Each row of a before or after table is a point. One or more steps were done to the points. Then noise was added and the rows were shuffled. The steps act on columns, c1 being the first. Name the steps. A step turns or swaps two columns, mirrors them in a line or flattens them onto one, adds a multiple of one to another, or multiplies or shifts one. Angles are multiples of 10 degrees, from the lower column toward the higher: turns from -170 to 170, lines from 10 to 170 but not 90. Use the fewest steps. Two steps may share a column if one is a turn and the other turns, adds or multiplies; they go together, in the order done. Otherwise the lowest column goes first.

Before (11 x 3):
[[ 0.15  0.07 -0.22]
 [ 0.46 -0.02 -0.20]
 [ 0.52 -0.58  0.06]
 [-0.50  0.27  0.41]
 [-0.28  0.40  0.03]
 [ 0.34  0.32 -0.65]
 [ 0.33  0.12 -0.32]
 [-0.20 -0.91 -0.12]
 [ 0.45  0.09 -0.04]
 [-0.41  0.08 -0.32]
 [ 0.05 -0.23 -0.18]]
After (11 x 3):
[[ 0.06  0.44 -0.71]
 [-0.56 -0.07  0.42]
 [ 0.43 -0.20 -0.16]
 [ 0.34 -0.10 -0.26]
 [ 0.19 -0.22 -0.33]
 [ 0.67 -0.31  0.04]
 [-0.14 -0.27  0.36]
 [ 0.15  0.09  0.50]
 [ 0.07  0.93 -0.12]
 [ 0.19  0.26 -0.06]
 [ 0.21 -0.10 -0.03]]
Steps: turn c1 and c3 by 70 degrees; turn c2 and c3 by 160 degrees

Before (8 x 8):
[[ 0.40  0.66  0.02 -0.18 -0.12 -0.32 -0.45  0.38]
 [ 0.52 -0.25  0.14  0.51  0.51 -0.09  0.31 -0.63]
 [ 0.35  0.51  0.10 -0.08  0.19  0.55  0.20  0.41]
 [ 0.48  0.72 -0.59 -0.18 -0.26  0.05  0.48 -0.18]
 [-0.44  0.06  0.01  0.20 -0.05  0.44 -0.11 -0.14]
 [ 0.56 -0.08 -0.34 -0.21  0.15 -0.19  0.09 -0.23]
 [-0.39  0.30  0.16 -0.06  0.51 -0.15 -0.65 -0.04]
 [-0.58 -0.27 -0.26  0.11  0.36 -0.32  0.04  0.28]]
After (8 x 8):
[[ 0.41 -0.74  0.04 -0.18 -0.11 -0.11 -0.41  0.37]
 [ 0.55  0.01 -0.36 -0.20  0.15 -0.22  0.09 -0.21]
 [-0.42 -0.27  0.18 -0.06  0.50 -0.01 -0.68 -0.08]
 [-0.43  0.09  0.00  0.20 -0.04  0.45 -0.07 -0.11]
 [ 0.52  0.21  0.14  0.52  0.53 -0.19  0.31 -0.63]
 [ 0.50 -0.62 -0.59 -0.19 -0.26  0.32  0.49 -0.18]
 [ 0.35 -0.31  0.12 -0.07  0.22  0.65  0.17  0.45]
 [-0.58  0.12 -0.26  0.08  0.37 -0.38 -0.01  0.29]]
Steps: mirror c2 and c6 in the line at 80 degrees

Before (14 x 11):
[[ 0.10 -0.12  0.16  0.62 -0.13  0.85  0.08  0.14 -0.85  0.33 -0.25]
 [ 0.01  0.06  0.13 -0.05  0.15 -0.41  0.12  0.08 -0.71 -0.94 -0.25]
 [-0.70  0.00 -0.32 -0.07  0.16 -0.25 -0.52 -0.03 -0.53  0.01 -0.03]
 [ 0.27  0.00 -1.12 -0.18 -0.05  0.62  0.12 -0.05 -0.55 -0.33  0.04]
 [ 0.22 -0.16  0.16 -0.05 -0.29 -0.26 -0.15 -0.07 -0.02  0.32 -0.22]
 [-0.01 -0.06 -0.19  0.09 -0.28 -0.41 -0.13 -0.58 -0.32 -1.10  1.59]
 [-0.94 -0.02 -0.52  0.18 -0.15 -0.32  0.15 -0.06  0.07  0.28 -0.21]
 [-0.01 -0.14 -0.47  0.00 -0.28 -0.49 -0.02  0.23 -0.24  0.29  0.13]
 [ 0.18  0.04  0.17  0.06  0.42  0.12 -0.33  0.01  0.04  0.22  0.66]
 [ 0.26 -0.52  0.11 -0.14  0.18 -0.07  0.08  0.33 -0.11  0.24 -0.10]
 [ 0.31 -0.64 -0.07  0.05 -0.34 -0.12 -0.13  0.00 -0.11 -0.48 -0.28]
 [ 0.25 -0.39  0.06 -0.28 -0.20 -0.39  0.16 -0.39 -0.05  0.24 -0.04]
 [ 0.25 -0.21 -0.38  0.34  0.47 -0.14 -0.19 -0.08 -0.20  0.37 -0.12]
 [ 0.21  0.11 -0.25  0.06 -0.10 -0.05 -0.12  0.13  0.05  0.23 -0.22]]
After (14 x 11):
[[ 0.23 -0.19 -0.36  0.70  0.28 -0.02  0.09  0.15  0.02 -0.55 -0.19]
 [ 0.23 -0.42  0.06 -0.57  0.29 -0.22  0.06  0.50 -0.01  0.14  0.17]
 [ 0.26 -0.50  0.09 -0.29  0.25  0.37  0.10 -0.03 -0.02 -0.19  0.05]
 [ 0.11 -0.11  0.15  1.25  0.36 -0.14  0.27 -0.83  0.01  0.05  0.02]
 [ 0.01 -0.03 -0.22  0.19 -1.04 -0.37 -1.58  0.57  0.03  0.43  0.10]
 [ 0.21 -0.15  0.10 -0.12  0.39  0.02  0.22  0.28  0.01  0.22 -0.21]
 [ 0.05  0.07  0.11 -0.13 -1.00  0.25  0.28  0.34 -0.03  0.01  0.04]
 [ 0.24 -0.01 -1.13 -0.38 -0.29 -0.26  0.01 -0.58  0.00  0.09  0.09]
 [ 0.34 -0.66 -0.06  0.07 -0.41  0.05  0.24  0.13  0.01  0.43 -0.19]
 [-0.76 -0.01 -0.32 -0.12 -0.06  0.06 -0.05  0.24 -0.01 -0.12 -0.51]
 [-0.92  0.00 -0.49  0.34  0.30  0.01  0.24  0.37 -0.03  0.08  0.11]
 [ 0.19  0.04  0.20  0.16  0.13 -0.02 -0.72 -0.14  0.02 -0.43 -0.22]
 [ 0.26  0.10 -0.22  0.11  0.24  0.12  0.22  0.00  0.01  0.02 -0.17]
 [ 0.01 -0.12 -0.47  0.00  0.29  0.39 -0.10  0.33  0.00  0.27  0.01]]
Steps: multiply c4 by 2; turn c5 and c10 by -100 degrees; turn c6 and c8 by -110 degrees; turn c7 and c11 by 80 degrees; multiply c9 by 0

Before (10 x 18):
[[ 0.14  0.37  0.57 -0.08 -0.42 -0.34 -0.12  0.11 -0.48  0.06 -0.24  0.29
  -0.22  0.26 -0.09  0.20  0.67 -0.08]
 [-0.14  0.24  0.39 -0.29  0.37 -0.19  0.25 -0.01 -0.41 -0.38  0.14 -0.47
  -0.57 -0.58  0.64 -0.33  0.67  0.38]
 [-0.46 -0.20  0.02  0.87  0.25  0.33  0.11 -0.10 -0.51 -0.41 -0.36 -0.49
  -0.42 -0.13 -0.07  0.01  0.79  0.04]
 [ 0.23  0.07  0.06  0.34  0.02 -0.40 -0.20  0.40 -0.03 -0.19  0.20  0.04
  -0.37 -0.25  0.13  0.27 -0.11  0.38]
 [ 0.01 -0.46  0.40 -0.47  0.40 -0.56  0.19 -0.82 -0.33 -0.61 -0.08  0.10
   0.17 -0.02 -0.17 -0.33  0.31  0.26]
 [ 0.14 -0.22  0.18  0.11 -0.24  0.28  0.52  0.33 -0.21 -0.35 -0.21  1.07
   0.02  0.41 -0.45  0.23 -0.40  0.50]
 [-0.13 -0.54  0.04  0.08  0.04 -0.51 -0.12 -0.03  0.26 -0.21 -0.10 -0.05
   0.26 -0.45 -0.21  0.72 -0.06 -0.17]
 [ 0.10 -0.49  0.07  0.36 -0.58 -0.14  0.37  0.02  0.72 -0.92 -0.19 -0.38
  -0.14 -0.03 -0.04 -0.04 -0.10  0.03]
 [ 0.10 -0.13 -0.27  0.03 -0.19 -0.14  0.11  0.65 -0.28 -0.79  0.04 -0.55
  -0.32 -0.14  0.27 -0.11 -0.34 -0.33]
 [-0.42  0.01  0.26  0.26  0.27 -0.07  0.06  0.28 -0.19 -0.78 -0.16 -0.29
  -0.34 -0.14 -0.49  0.33 -0.48 -0.05]]
After (10 x 18):
[[ 0.00 -0.49  0.40 -0.04  0.39 -0.54  0.19 -0.81  0.56 -0.58 -0.06  0.09
   0.73  0.01 -0.73 -0.35  0.03  0.25]
 [-0.42 -0.02  0.26 -0.29  0.26 -0.07  0.06  0.28 -0.13 -0.77 -0.16 -0.28
   0.03 -0.13 -0.33  0.32  0.00 -0.06]
 [ 0.05 -0.13 -0.29 -0.25 -0.20 -0.12  0.11  0.64  0.12 -0.80  0.05 -0.56
  -0.73 -0.12  0.73 -0.09  0.00 -0.34]
 [ 0.23  0.06  0.06 -0.20  0.03 -0.40 -0.21  0.39 -0.26 -0.20  0.21  0.05
  -0.29 -0.25  0.39  0.26 -0.02  0.37]
 [ 0.12 -0.50  0.04  0.44 -0.60 -0.15  0.36 -0.01 -0.69 -0.91 -0.21 -0.38
  -0.02 -0.03 -0.04 -0.05 -0.02  0.03]
 [ 0.12 -0.20  0.19 -0.24 -0.23  0.28  0.52  0.34 -0.01 -0.35 -0.17  1.07
   0.30  0.42 -0.22  0.22 -0.02  0.52]
 [ 0.14  0.34  0.56 -0.39 -0.40 -0.36 -0.08  0.14  0.32  0.03 -0.26  0.32
   0.63  0.25 -0.02  0.17 -0.01 -0.05]
 [-0.12 -0.52  0.04  0.22  0.00 -0.48 -0.11 -0.07 -0.20 -0.22 -0.12 -0.06
   0.33 -0.42 -0.22  0.73  0.01 -0.18]
 [-0.43 -0.20  0.03 -0.88  0.25  0.38  0.12 -0.11 -0.49 -0.41 -0.36 -0.51
  -0.40 -0.15 -0.16  0.01  0.01  0.06]
 [-0.16  0.25  0.43 -0.21  0.36 -0.17  0.27 -0.03  0.47 -0.40  0.17 -0.46
   0.02 -0.57  0.64 -0.31  0.02  0.38]]
Steps: add 1.5 times c3 to c13; turn c4 and c9 by -120 degrees; add 0.7 times c8 to c15; multiply c17 by 0

Before (11 x 24):
[[-0.10  0.64  0.13 -0.01  0.43  0.18  0.51  0.50 -0.62 -0.10  0.07 -0.86
  -0.01 -0.15  0.15  0.11  0.04 -0.38  0.57  0.73 -0.51 -0.31  0.14 -0.48]
 [-0.33  0.47  0.16 -0.04  0.33 -0.24 -0.02  0.09 -0.11  0.37 -0.21 -0.59
  -0.02 -0.43 -0.06  0.23 -0.30 -0.28  0.19  0.15 -0.28  0.22 -0.03  0.00]
 [ 0.03  0.21 -0.07 -0.15 -0.13  0.46 -0.44  0.23 -0.34  0.34 -0.09  0.25
  -0.11 -0.72 -0.49 -0.09  0.02  0.24 -0.24  0.16  0.14  0.02 -0.04  0.37]
 [-0.03  0.35 -0.04  0.04 -0.50  0.11 -0.10  0.34 -0.12  0.32 -0.62  0.23
  -0.05 -0.42 -0.38 -0.35  0.15 -0.30 -0.05 -0.24 -0.07 -0.45 -0.02  0.08]
 [-0.02  0.28  0.23  0.09 -0.52  0.19 -0.16 -0.35 -0.45  0.49 -0.15 -0.27
  -0.28 -0.40 -0.36 -0.15  0.37 -0.23 -0.12  0.33 -0.10 -0.24 -0.13  0.42]
 [-0.36 -0.09 -0.73  0.58 -0.28  0.04  0.39 -0.52 -0.43 -0.62  0.05  0.11
  -0.18  0.04  0.19  0.12  0.20  0.23  0.27 -0.37  0.53 -0.39  0.35 -0.13]
 [-0.57 -0.23 -0.51  0.73 -0.68  0.51  0.60 -0.26 -0.71 -0.51 -0.19 -0.27
   0.11 -0.54  0.19 -0.09  0.04 -0.04  0.69 -0.44  0.59 -0.50  0.53  0.29]
 [-0.79 -0.57 -0.56  0.10  0.06  0.09  0.00 -0.41 -0.46 -0.43 -0.35 -0.13
   0.20 -0.09  0.28 -0.11 -0.19  0.00  0.13  0.09  0.12 -0.55  0.68 -0.27]
 [ 0.04  0.22  0.23  0.14 -0.08  0.16 -0.27  0.31 -0.09  0.69  0.12 -0.37
  -0.30 -0.47 -0.37 -0.07 -0.28 -0.36  0.40  0.52 -0.48  0.00 -0.09 -0.55]
 [ 0.07  0.07 -0.24 -0.12 -0.12  0.18  0.01 -0.06 -0.09  0.64 -0.21  0.08
  -0.15 -0.71 -0.17  0.17 -0.26 -0.32 -0.38  0.33  0.24 -0.46 -0.34  0.11]
 [-0.18 -0.39 -0.48  0.57 -0.41  0.40  0.73 -0.59 -0.94 -0.40 -0.74  0.29
   0.14 -0.11  0.34 -0.49  0.00  0.35  0.84 -0.43  0.37 -0.36  0.20  0.12]]
After (11 x 24):
[[ 0.05  0.06  0.31  0.13  0.21  0.08 -0.24  0.30 -0.02  0.12  0.19 -0.37
  -0.15 -0.44 -0.50 -0.16  0.33 -0.36  0.39 -0.49 -0.50  0.04 -0.03 -0.58]
 [ 0.10  0.17 -0.14 -0.09  0.21 -0.01 -0.05 -0.08 -0.07  0.06  0.39  0.08
   0.00 -0.68 -0.28 -0.24  0.14 -0.26 -0.38 -0.12  0.13 -0.45 -0.39  0.10]
 [-0.81  0.43 -0.39  0.11  0.09 -0.11  0.05 -0.42 -0.62 -0.05  0.31 -0.12
   0.32 -0.15  0.31 -0.02  0.24  0.32  0.08  0.12  0.12 -0.57  0.64 -0.26]
 [ 0.00 -0.30  0.05 -0.18  0.54  0.07 -0.48  0.26 -0.33  0.08  0.14  0.27
  -0.15 -0.72 -0.52  0.05  0.04 -0.01 -0.25 -0.08  0.08  0.04 -0.05  0.41]
 [-0.33 -0.19  0.25 -0.05 -0.30 -0.31 -0.01  0.08 -0.05  0.00  0.26 -0.57
   0.10 -0.44 -0.19 -0.33  0.12 -0.49  0.20 -0.02 -0.28  0.20  0.00  0.04]
 [-0.57  0.19 -0.21  0.73  0.61  0.52  0.61 -0.22 -0.81 -0.07 -0.14 -0.29
   0.15 -0.58  0.29  0.07 -0.01  0.12  0.71  0.46  0.61 -0.49  0.58  0.35]
 [-0.18  0.16 -0.17  0.58  0.41  0.33  0.73 -0.61 -1.06 -0.11  0.31  0.31
   0.14 -0.05  0.37  0.51  0.24  0.52  0.85  0.77  0.42 -0.41  0.22  0.14]
 [-0.36 -0.02 -0.50  0.58  0.09  0.34  0.37 -0.56 -0.71 -0.09 -0.26  0.11
  -0.32  0.06  0.34  0.01 -0.24  0.23  0.27  0.26  0.48 -0.43  0.36 -0.10]
 [-0.02 -0.01  0.38  0.06  0.28  0.47 -0.15 -0.29 -0.35  0.09  0.33 -0.23
  -0.45 -0.39 -0.43  0.30 -0.25 -0.36 -0.13 -0.18 -0.10 -0.22 -0.15  0.39]
 [-0.14 -0.21  0.33  0.03  0.14 -0.47  0.57  0.53 -0.55 -0.05  0.42 -0.87
  -0.06 -0.14  0.18 -0.07 -0.09 -0.69  0.53 -0.60 -0.43 -0.29  0.17 -0.48]
 [-0.06 -0.12  0.04  0.08  0.20  0.48 -0.11  0.38 -0.10  0.02  0.35  0.24
  -0.15 -0.38 -0.42  0.36  0.07 -0.43 -0.04  0.58 -0.08 -0.45 -0.04  0.12]]
Steps: mirror c2 and c18 in the line at 110 degrees; turn c3 and c9 by 20 degrees; turn c5 and c6 by -100 degrees; flatten c10 and c15 onto the line at 100 degrees; turn c11 and c20 by -140 degrees; add -0.5 times c17 to c13; turn c16 and c17 by -150 degrees
